Each row of a before or after table is a point. One or more steps were done to the points. Then noise was added and the rows were shuffled. The steps act on how far a point lies along the listed directions, d1 being the first. Name the steps. A step turns or swaps two directions, mirrors them in a line or flattens them onto one, adds a multiple of one to another, or multiplies one. Angles are multiples of 10 degrees, from the lower direction toward the higher: turns from -170 to 170, lines from 10 to 170 but not 90. Use the fewest steps. Two steps may share a direction if one is a turn and the other turns, adds or multiplies; they go together, in the order done. Otherwise the lowest direction goes first.

Directions:
(1): [ 0.21 -0.16  0.48]
(2): [-0.47  0.13  0.25]
(3): [-0.19 -0.51 -0.09]
Before, 8 rows:
[[-0.64 -0.18  0.21]
 [-0.21 -0.07 -0.22]
 [-0.35 -0.12 -0.14]
 [ 0.34 -0.26  0.23]
 [ 0.06  0.37  0.37]
 [ 0.14 -0.31  0.09]
 [-0.08 -0.25  0.39]
 [ 0.22 -0.33  0.29]]
After:
[[ 0.59 -0.22  0.13]
 [-0.01 -0.32  0.61]
 [-0.19  0.30 -0.30]
 [ 0.24  0.67  0.11]
 [ 0.09 -0.18  0.71]
 [ 0.24  0.10  0.62]
 [-0.14  0.42 -0.18]
 [-0.13 -0.06  0.41]]
Steps: multiply d1 by 1.6; turn d2 and d3 by -120 degrees

Directions:
(1): [-0.37  0.20 -0.34]
(2): [0.25 0.49 0.02]
Before:
[[-0.08 -0.40 -0.17]
 [-0.07 -0.28 -0.04]
 [ 0.20  0.24  0.09]
 [-0.24  0.60 -0.27]
 [ 0.54 -0.41  0.49]
 [-0.02  0.29 -0.06]
 [ 0.04 -0.36  0.12]
 [ 0.43 -0.29  0.31]
 [ 0.20  0.28  0.03]
 [-0.22  0.25 -0.20]
 [ 0.35  0.76  0.10]
 [ 0.36 -0.56  0.04]]
After:
[[ 0.23  0.29  0.06]
 [ 0.41  0.44 -0.29]
 [ 0.44  0.05  0.06]
 [ 0.04  0.54 -0.26]
 [-0.22 -0.21 -0.01]
 [ 0.03  0.78 -0.30]
 [-0.07 -0.37  0.13]
 [-0.25  0.01 -0.18]
 [ 0.26  0.10  0.07]
 [-0.25 -0.05 -0.20]
 [-0.73 -0.20 -0.36]
 [-0.35 -0.60  0.08]]
Steps: turn d1 and d2 by -130 degrees

Directions:
(1): [-0.02 -0.03  0.58  0.25]
(2): [ 0.54 -0.28  0.07 -0.17]
(3): [ 0.23  0.05 -0.22  0.54]
(4): [-0.24 -0.56 -0.09  0.12]
Before, 9 rows:
[[-0.13  0.49  0.62 -0.05]
 [ 0.51  0.12 -0.32  0.27]
 [-0.11  0.26  0.24 -0.13]
 [-0.59 -0.14  0.08  0.32]
 [ 0.09 -0.17 -0.71 -0.02]
 [-0.20 -0.28 -0.49  0.09]
 [ 0.44 -0.20 -0.14  0.03]
 [ 0.57  0.30 -0.29  0.15]
 [-0.42  0.05  0.18  0.00]]
After:
[[ 0.07 -0.27  0.46  0.53]
 [-0.56 -0.10 -0.30  0.18]
 [-0.39  0.06 -0.13 -0.14]
 [ 0.58  0.27  0.14  0.34]
 [ 0.50  0.11  0.05  0.43]
 [-0.21 -0.33  0.23  0.41]
 [ 0.43 -0.21  0.10  0.13]
 [-0.11  0.55 -0.38 -0.46]
 [-0.14  0.27 -0.03 -0.25]]
Steps: multiply d1 by -1

Directions:
(1): [-0.52  0.04  0.39 -0.13 -0.37 -0.18]
(2): [-0.48 -0.24 -0.21 -0.07  0.50 -0.09]
(3): [-0.18  0.72 -0.12 -0.05  0.14  0.14]
(4): [ 0.12  0.15 -0.17  0.08 -0.01 -0.73]
(5): [ 0.18  0.08  0.59 -0.04  0.44 -0.11]
Before, 10 rows:
[[-0.04  0.07  0.20  0.08 -0.10 -0.04]
 [-0.07 -0.50 -0.21 -0.13 -0.43 -0.07]
 [-0.28 -0.17 -0.23  0.01 -0.11 -0.32]
 [ 0.26  0.19 -0.30  0.02 -0.04 -0.07]
 [ 0.11  0.09 -0.23 -0.12  0.17  0.16]
 [ 0.12  0.00  0.20  0.05 -0.07 -0.04]
 [ 0.05 -0.03 -0.26 -0.02  0.13  0.01]
 [ 0.11  0.04 -0.06  0.07  0.18  0.05]
 [-0.40 -0.41 -0.15 -0.08  0.18 -0.02]
 [-0.15  0.55 -0.13 -0.06 -0.20  0.36]]
After:
[[-0.67 -0.73 -0.68 -0.19 -0.98  0.41]
 [ 0.44 -0.03 -0.56  0.08  0.06  0.27]
 [ 0.33 -0.03 -0.87  0.08  0.27  0.29]
 [-0.01 -0.14  0.06 -0.04 -0.73  0.29]
 [ 0.50  0.07 -0.14  0.14  0.42  0.07]
 [-0.11 -0.09  0.39 -0.03  0.30 -0.10]
 [-0.29  0.67 -0.69  0.03 -0.49 -0.64]
 [ 0.64  0.19 -0.62  0.03  0.23  0.05]
 [-0.36  0.02  0.45  0.00 -0.01 -0.21]
 [-0.57 -0.23 -0.18 -0.07 -0.83  0.43]]
Steps: multiply d1 by 3; add -1 times d3 to d4; turn d2 and d4 by -160 degrees; multiply d5 by 3

Directions:
(1): [-0.34 -0.06  0.31  0.27  0.24 -0.58 -0.28 -0.19]
(2): [-0.39  0.12 -0.16 -0.01 -0.66 -0.22  0.28 -0.21]
(3): [ 0.00 -0.46 -0.46  0.46  0.19 -0.07  0.35 -0.03]
(4): [-0.14  0.58 -0.38  0.01  0.38  0.09  0.03 -0.37]
Before, 13 rows:
[[ 0.06 -0.16  0.63  0.18  0.35 -0.30 -0.48 -0.13]
 [-0.09 -0.02  0.24  0.05 -0.06 -0.21 -0.26  0.00]
 [-0.11 -0.37 -0.11  0.43  0.29 -0.21  0.06 -0.07]
 [ 0.32 -0.12 -0.38  0.25  0.40  0.26  0.26  0.11]
 [-0.15 -0.13  0.36  0.13  0.17 -0.06 -0.29  0.05]
 [ 0.18  0.45 -0.13 -0.27  0.42  0.23 -0.34 -0.18]
 [-0.16 -0.35 -0.26  0.13 -0.34  0.08  0.25  0.01]
 [-0.15  0.27 -0.14 -0.03 -0.27 -0.02  0.04 -0.14]
 [ 0.20 -0.05 -0.17  0.18  0.56  0.39  0.02 -0.07]
 [-0.18  0.10 -0.59  0.27 -0.02  0.09  0.32 -0.20]
 [ 0.00  0.05  0.28 -0.05 -0.01 -0.01 -0.13 -0.07]
 [-0.38  0.57  0.10  0.09  0.24 -0.16 -0.12 -0.35]
 [ 0.12  0.10 -0.03  0.00 -0.13  0.20  0.14  0.04]]
After, 13 rows:
[[-0.45  0.87 -0.34  0.38  1.10 -0.17 -0.14 -0.71]
 [-0.33  0.63 -0.87  0.15  0.05  0.20  0.37 -0.51]
 [-0.21  0.82 -0.12 -0.30 -0.10  0.36 -0.01 -0.42]
 [-0.08  0.72 -0.26 -0.33 -0.44  0.26  0.25 -0.16]
 [ 0.07 -0.13  0.29  0.09  0.13 -0.05 -0.19  0.01]
 [-0.04 -0.32  0.35  0.20  0.09 -0.34 -0.31  0.10]
 [-0.07 -0.57 -0.17  0.08 -0.53  0.12  0.28  0.16]
 [ 0.04  0.14 -0.44  0.22  0.33  0.13  0.11 -0.16]
 [-0.19 -0.26  1.00  0.19  0.11 -0.65 -0.62 -0.14]
 [-0.26 -0.25  0.61  0.14  0.02 -0.26 -0.37  0.05]
 [ 0.21  0.06 -0.12 -0.02 -0.12  0.34  0.21  0.09]
 [ 0.07  1.08 -0.48 -0.31  0.70  0.37 -0.30 -0.54]
 [-0.48  0.03  0.21  0.11 -0.30 -0.47 -0.07 -0.20]]
Steps: multiply d1 by 1.6; swap d2 and d3; multiply d4 by 2.5

Directions:
(1): [ 0.33 -0.31  0.07  0.05 -0.50 -0.45 -0.32  0.11  0.34]
(2): [-0.06 -0.36  0.08  0.08  0.04 -0.07 -0.43  0.06 -0.75]
(3): [-0.24  0.28 -0.35 -0.63 -0.06 -0.05 -0.48  0.00  0.06]
Before:
[[-0.23  0.00  0.05  0.38  0.37  0.40  0.37 -0.28 -0.01]
 [-0.23  0.15 -0.44 -0.74 -0.04  0.16 -0.80  0.16 -0.12]
 [ 0.00  0.29  0.05  0.29 -0.12  0.11  0.35 -0.03  0.44]
 [ 0.10 -0.06  0.17  0.06  0.19  0.04  0.39  0.05  0.17]
 [ 0.03  0.51 -0.27 -0.36  0.30  0.36  0.25  0.01  0.89]
 [-0.39  0.55 -0.45 -0.76  0.16  0.24 -0.25 -0.08 -0.09]
 [-0.25  0.71 -0.44 -0.55  0.33  0.54 -0.16  0.13  0.05]
 [ 0.23  0.38 -0.41 -0.28 -0.15 -0.18  0.24 -0.12  0.71]
 [-0.22  0.02 -0.21  0.01  0.20  0.09 -0.67 -0.15 -0.26]
 [-0.19 -0.01 -0.33 -0.47 -0.47 -0.35 -0.77  0.04  0.04]
 [-0.40  0.35 -0.24 -0.36  0.19  0.22 -0.20  0.04 -0.51]
 [-0.30  0.75 -0.47 -0.70  0.22  0.22  0.33 -0.17  0.70]
 [ 0.19 -0.24  0.00  0.34 -0.09 -0.17  0.19 -0.14 -0.10]
 [ 0.33 -0.70  0.31  0.22 -0.29 -0.25  0.02  0.10  0.24]]
After, 14 rows:
[[ 0.04 -0.13  0.29  0.56  0.49  0.66  0.58  0.01 -0.25]
 [-0.07 -0.06 -0.01 -0.37 -0.04 -0.08 -0.17  0.10  0.02]
 [ 0.06 -0.21  0.31  0.77  0.08  0.14  0.59 -0.02 -0.08]
 [ 0.10 -0.08 -0.26 -0.05 -0.29 -0.27 -0.12 -0.12  0.15]
 [-0.15  0.15 -0.08  0.03 -0.30 -0.09 -0.25  0.04  0.06]
 [-0.11  0.09 -0.10  0.38  0.36  0.28  0.00 -0.23  0.03]
 [ 0.28 -0.57  0.21 -0.07 -0.43 -0.32 -0.24  0.12  0.42]
 [ 0.01  0.04 -0.12  0.02  0.48  0.40  0.00  0.06 -0.04]
 [-0.22  0.40 -0.05  0.16  0.58  0.77  0.27  0.04 -0.42]
 [-0.25  0.26  0.11  0.21  0.55  0.56  0.56 -0.11 -0.45]
 [-0.28  0.40 -0.04  0.00  0.30  0.42  0.37  0.02 -0.40]
 [-0.28  0.17  0.01  0.03  0.56  0.41  0.60 -0.12 -0.37]
 [ 0.28 -0.09 -0.16  0.23  0.05 -0.06  0.30 -0.10 -0.18]
 [-0.41  0.14 -0.31 -0.29  0.08  0.07 -0.40 -0.17  0.12]]
Steps: mirror d1 and d3 in the line at 160 degrees; multiply d2 by 0

Directions:
(1): [-0.07 -0.21 -0.53 -0.09 -0.28 -0.25 -0.19 -0.21  0.35 -0.44  0.46]
(2): [-0.41 -0.46  0.14  0.29  0.23  0.02  0.12  0.12  0.53 -0.24 -0.44]
(3): [-0.05 -0.34 -0.31 -0.42  0.32  0.38  0.31  0.52 -0.10  0.05  0.30]
Before:
[[ 0.31  0.32 -0.10 -0.40 -0.01  0.30  0.13  0.21 -0.52  0.40  0.26]
 [ 0.16  0.58  0.42  0.35 -0.48 -0.31 -0.36 -0.32 -0.42  0.42 -0.21]
 [ 0.15  0.22  0.21  0.19  0.17  0.15  0.00 -0.08 -0.33  0.16 -0.01]
 [ 0.35  0.63 -0.04  0.08 -0.62 -0.52 -0.63 -0.81 -0.08  0.02  0.37]
 [-0.24  0.02 -0.07  0.22  0.33  0.12 -0.04  0.03  0.24 -0.01 -0.52]
 [ 0.00 -0.24 -0.34 -0.30 -0.05 -0.04 -0.02  0.23  0.14 -0.04  0.32]
 [-0.26 -0.29  0.27  0.34  0.33  0.08  0.13  0.26  0.00  0.02 -0.72]
 [ 0.06 -0.24 -0.29 -0.33 -0.08  0.16  0.03  0.23  0.00 -0.22  0.20]]
After:
[[-0.05 -0.39 -0.29 -0.31  0.03  0.21  0.10  0.35  0.11 -0.20  0.12]
 [ 0.20  0.50 -0.32 -0.09  0.02  0.03 -0.20 -0.17 -0.27  0.15  0.04]
 [-0.39 -0.06  0.51  0.76 -0.17 -0.50 -0.47 -0.66  0.84 -0.29 -0.72]
 [-0.24 -0.27  0.19  0.00  0.40  0.40  0.38  0.51  0.12  0.20 -0.44]
 [-0.10 -0.41 -0.33 -0.26  0.07  0.02  0.05  0.36  0.26 -0.07  0.23]
 [ 0.01  0.11  0.31  0.30  0.26  0.15  0.03 -0.03 -0.22  0.10 -0.16]
 [-0.19  0.29  0.69  0.71 -0.33 -0.35 -0.30 -0.30  0.05  0.23 -0.74]
 [ 0.43  0.41 -0.10 -0.19 -0.12 -0.02 -0.14 -0.01 -0.78  0.23  0.10]]
Steps: mirror d1 and d2 in the line at 10 degrees; multiply d3 by 1.3

Directions:
(1): [-0.24 -0.15  0.09 -0.50  0.50  0.12 -0.27  0.32  0.04  0.01  0.63 -0.17]
(2): [ 0.14 -0.56  0.05 -0.28  0.08 -0.61  0.20  0.04  0.49  0.26 -0.20  0.08]
(3): [ 0.24 -0.27  0.03  0.05  0.45 -0.15  0.33  0.16 -0.72 -0.25 -0.06  0.36]
(4): [-0.29  0.03 -0.22 -0.78 -0.49 -0.05 -0.01  0.03 -0.36 -0.09 -0.26  0.12]
(5): [-0.20  0.27  0.23  0.07  0.15 -0.06 -0.36  0.17 -0.12  0.69 -0.19  0.56]
Before (8 x 12):
[[ 0.23 -0.73  0.07 -0.36  0.31 -0.56  0.22  0.22 -0.10  0.02 -0.14  0.32]
 [ 0.05 -0.08  0.25 -0.11  0.38 -0.32 -0.25  0.34 -0.01  0.41  0.09  0.37]
 [-0.34  0.15 -0.21 -0.52 -0.59  0.03 -0.18 -0.17  0.44  0.31 -0.27 -0.03]
 [ 0.24 -0.22  0.20  0.15  0.59  0.09  0.25  0.15 -0.63 -0.12  0.08  0.21]
 [-0.10 -0.41 -0.12 -0.52 -0.37 -0.43  0.10  0.08  0.98 -0.01 -0.06 -0.48]
 [-0.16  0.21  0.02  0.34 -0.17  0.01 -0.07 -0.16  0.06  0.36 -0.20  0.29]
 [ 0.32 -0.48  0.35  0.09  0.70 -0.28  0.39  0.22  0.33  0.00  0.18 -0.05]
 [-0.08 -0.19 -0.18 -0.41 -0.15  0.03 -0.06  0.13 -0.02 -0.51  0.19 -0.29]]
After, 8 rows:
[[ 0.05 -0.74 -0.11 -0.82  0.36 -0.39  0.39  0.42 -0.20 -0.50  0.23 -0.17]
 [-0.09  0.10  0.13 -0.16  0.14 -0.05 -0.39  0.22  0.20  0.21  0.30 -0.02]
 [-0.25  0.09  0.05  0.05 -0.11 -0.20 -0.07 -0.03 -0.11  0.59 -0.39  0.63]
 [ 0.13 -0.33 -0.02 -0.21  0.43 -0.22  0.29  0.15 -0.63  0.01 -0.21  0.59]
 [ 0.19 -0.26 -0.19  0.12  0.14  0.13  0.15  0.08 -0.14 -0.78  0.34 -0.42]
 [ 0.00  0.24  0.16  0.32 -0.09  0.37 -0.22 -0.18  0.61  0.17  0.19 -0.49]
 [ 0.08 -0.42  0.18 -0.04  0.46 -0.15 -0.18  0.16  0.70  0.13  0.51 -0.31]
 [-0.23 -0.05  0.10 -0.64 -0.06  0.13 -0.05  0.11  0.79 -0.09  0.39 -0.64]]
Steps: add -1 times d1 to d5; turn d1 and d2 by -40 degrees; turn d3 and d4 by -130 degrees

Directions:
(1): [-0.43 -0.38 -0.02 -0.63  0.00 -0.27 -0.40  0.17  0.02  0.55 -0.05  0.07
 -0.06  0.32]
(2): [ 0.09 -0.57 -0.22  0.04  0.20  0.65 -0.17  0.37  0.44 -0.16 -0.28  0.06
  0.27 -0.11]
Before:
[[-0.65 -1.42 -0.48 -0.89  0.45  0.49 -0.80  0.74  0.68  0.56 -0.32  0.19
   0.07  0.25]
 [-0.47 -0.90 -0.54 -0.96  0.22  0.35 -0.62  0.54  0.37  0.69 -0.08  0.17
   0.19  0.40]
 [ 0.03  0.19 -0.02  0.21 -0.14  0.08  0.14  0.05 -0.05 -0.11  0.02  0.07
   0.19  0.05]
 [-0.16  0.01 -0.04 -0.09 -0.02 -0.40 -0.20  0.01 -0.18  0.20  0.05  0.04
   0.15  0.18]
 [-0.11 -0.04  0.24 -0.21 -0.19 -0.23 -0.04  0.15 -0.05 -0.08  0.19  0.04
  -0.11  0.25]
 [ 0.13 -0.10  0.03  0.26  0.08 -0.12 -0.04 -0.14  0.02 -0.11  0.01  0.06
   0.21 -0.07]
 [ 0.08  0.14  0.10  0.06 -0.02 -0.01  0.11 -0.15 -0.15 -0.09  0.13 -0.05
  -0.23  0.01]
 [-0.20  0.42  0.12 -0.05 -0.25 -0.83 -0.03 -0.20 -0.32  0.51  0.27  0.05
  -0.21  0.07]
 [-0.22 -0.14  0.14 -0.36 -0.02 -0.35  0.09 -0.04  0.00  0.13 -0.08 -0.04
  -0.18  0.16]
 [ 0.40  0.24  0.00  0.51  0.12  0.31  0.30 -0.06  0.14 -0.17  0.04  0.14
   0.15 -0.21]]
After (10 x 14):
[[ 0.11 -0.16  0.01  0.25  0.09 -0.10 -0.08 -0.09  0.05 -0.11 -0.02  0.07
   0.25 -0.08]
 [-0.06  0.06  0.26 -0.12 -0.22 -0.27  0.03  0.08 -0.07 -0.14  0.22  0.00
  -0.12  0.22]
 [ 0.06  0.11 -0.06  0.23 -0.11  0.15  0.11  0.09  0.01 -0.13 -0.01  0.09
   0.23  0.04]
 [ 0.13  0.13  0.09  0.14 -0.02  0.09  0.11 -0.13 -0.13 -0.16  0.11 -0.03
  -0.20 -0.01]
 [ 0.36  0.00 -0.06  0.41  0.16  0.47  0.18  0.06  0.28 -0.12 -0.03  0.17
   0.22 -0.21]
 [-0.11  0.16  0.01  0.01 -0.06 -0.44 -0.11 -0.06 -0.23  0.15  0.11  0.05
   0.09  0.16]
 [-0.99 -1.06 -0.28 -1.21  0.28 -0.25 -0.84  0.48  0.29  0.99 -0.06  0.15
  -0.21  0.52]
 [-0.16  0.01  0.18 -0.28 -0.08 -0.43  0.18 -0.14 -0.11  0.08 -0.03 -0.05
  -0.22  0.13]
 [ 0.02  0.63  0.14  0.25 -0.26 -0.70  0.18 -0.32 -0.36  0.23  0.30  0.01
  -0.22 -0.08]
 [-0.63 -0.54 -0.37 -1.16  0.06 -0.24 -0.59  0.29  0.03  0.95  0.10  0.12
  -0.08  0.56]]
Steps: turn d1 and d2 by -30 degrees
